Each point is reached from the start by the listed moves, each made once or not at all, plus a little noise. Is the number of moves made odd or even? Then give how often each move was made.
In the rows, zero is written as 128.

Moves:
(1): [187 127 121  98 142]
(2): [136 173 174 130 110]
(3): [ 79 104 147  98 158]
Start: [ 93 113 138 102 108]
Points:
[101 156 184 106  91] -> odd (0, 1, 0)
[104  92 149  41 154] -> even (1, 0, 1)
[162 158 176  70 105] -> even (1, 1, 0)

Moves:
(1): [182 115 120 139 121 108 130 103 100 111 132 145 124 137]
(2): [119 155 122 118 122 133 141 118 123 121 119 123 130 141]
(3): [126 149 134 128 123 141 139 136 119 173 132 135 106  88]
(4): [144 143 105 165 132 146 118 151 111 121 155 133 144 133]
(5): [121 124 137 126 180 145 123 130 136 114 135 142 140 126]
(6): [127 114 116 101 116 139 148 131 132 118 128 128 101 122]
(7): [112 123 110 139 139  78 151 129 129 152 120  86 111 131]
(8): [140 145 111 111 117 114 136 171 155 137 131 151 130 140]
(9): [113 169 121 144 118 150  99 124 140 115 145 115  88 148]
(10): [116 132  93 142 131 123 107 112 144 140 119 118 140 127]
(11): [109 142 119 120 124  98 133 137 121 125 145 129 126 123]
Start: [114 139 140 143 108 127 107 152 134 134 110 109 142 125]
Points:
[110 220 103 185  96 175  81 160 126 109 147  99 119 162] -> odd (0, 1, 0, 1, 0, 0, 0, 0, 1, 0, 0)
[ 82 199  69 147 141 157 121 170 124 150 146 122 132  89] -> odd (0, 1, 1, 1, 1, 1, 0, 0, 0, 1, 1)
[171 165  81 203 102 131  88 141  96 169 135 127 145  97] -> even (1, 0, 1, 1, 0, 0, 0, 0, 0, 1, 0)
[125 249  57 205  85 130  79 138  96 146 161 111 103 128] -> odd (1, 1, 1, 1, 0, 0, 0, 0, 1, 1, 1)
[110 189  78 135  78  66 141 126 113 109 128  66  54 158] -> even (1, 1, 0, 0, 0, 1, 1, 0, 1, 0, 1)
[ 71 216  55 184 111  77 126 167 115 198 132  66 133 103] -> even (0, 1, 1, 1, 0, 0, 1, 0, 0, 1, 1)
[148 196  45 165  78  64 125 202 126 118 174 100  71 165] -> odd (1, 0, 0, 1, 0, 1, 1, 1, 1, 0, 1)

Moves:
(1): [132 138 120 137 113 123 119 105 141 137 144 131 140 124 124 133 119 130
 141 147]
(2): [136 148 121 137 134 123 117 132 128 119 133 125 146 121 120 127 124 146
 110 123]
(3): [111 131 125 133 128 123 144 132 131 120 130 130 134 128 123 129 135 121
 126 119]
(4): [136 123 118 144 118 153 124  97 125 143 130 129 123 126 128 135 131 113
 107  97]
(5): [135 133 127 106 119 107 129 126 123 118 106 139 116 105 104 141 135 121
 134 132]
(6): [117 131 113 121 143 116 106 131 124 138 146 117 127 125 107 145 136 116
 134 117]
(7): [118 135 132 121 139 127 127 120 131 135 136 133 108 133 118 125 119 140
 131 130]
(8): [125 131 115 128 131 126 130 149 115 157 146 150 131 118 108 123  99 133
 131 124]
(9): [127 123 129 141 128 112 139 124 109 122 134 131 127 136 116 138 130 122
 120 134]
(10): [139 132 125 125 131 123 133 130 134 111 124 130 116 128 131 127 117 125
 139 124]
(11): [132 123 121 137 139 115 120 133 132 136 126 126 123 134 118 140 127 126
 126 133]
(12): [133 114 118 123 121 117 149 108 132 133 128 105 138 134 122 123 129 138
 132 110]
(13): [132 140 130 127 122 122 138 134 130 125 129 122 124 132 139 122 142 130
 131 123]
(14): [122 132 119 121 130 149 134 115 143 111  86 122 139 146 144  96 146 110
 132 131]
(15): [131 125 132 134 140 121 133 128 118 120 147 122 110 113 110 135 135 120
 123 132]
(16): [134 131 142 135 145 110 131 131 124 130 135 145 125 129 134 137 138 129
 145 129]
(17): [144 130 161 120 142 112 137 119 149 115 123 137 126 134 120 116 147 102
 109 112]
(18): [144 122 139 151 127 131 126 130 131  99 121 147  99 137 118 124 149 133
 145 135]
(19): [126 147 147 147 125 122 125 132 130 134 115 114 120 128 118 132 119 127
 130 123]
(20): [115 105 118 144 132 105 126 112 121 123 138 138 113 120 117 118 153 116
 119 114]
Start: [152 108 130 122 136 144 119 121 143 127 121 125 139 118 132 129 133 119
 128 125]
Points:
[183 110 180 191 200  48 128  85 158  92 143 136  66 121  46 127 193 115
 118  87] -> even (0, 1, 0, 0, 0, 0, 1, 0, 0, 0, 1, 1, 0, 0, 1, 1, 1, 1, 1, 1)
[200 128 150 155 165  75 129 128 113  49 126 167  82  92  70 165 164 119
 148 138] -> odd (0, 1, 0, 0, 1, 0, 0, 0, 1, 1, 0, 0, 0, 0, 1, 1, 0, 1, 0, 0)
[169 153 153 178 163  36 125 108 160 100 151 175  63  82   7 131 171  99
 120 107] -> odd (1, 1, 1, 0, 1, 0, 1, 1, 0, 0, 1, 0, 1, 0, 1, 0, 1, 1, 1, 1)
[156 137 139 152 158 118 143 133 133 122  93 149 130 136 114 114 113  98
 156 122] -> even (0, 0, 0, 0, 0, 0, 0, 1, 1, 1, 0, 0, 0, 1, 0, 1, 0, 0, 1, 0)
[186 115 101 189 127  39 123  93 133 107 127 151  99  96  20 147 128 129
 148 116] -> odd (1, 1, 0, 0, 1, 0, 0, 1, 1, 1, 1, 1, 0, 0, 0, 0, 0, 1, 1, 1)
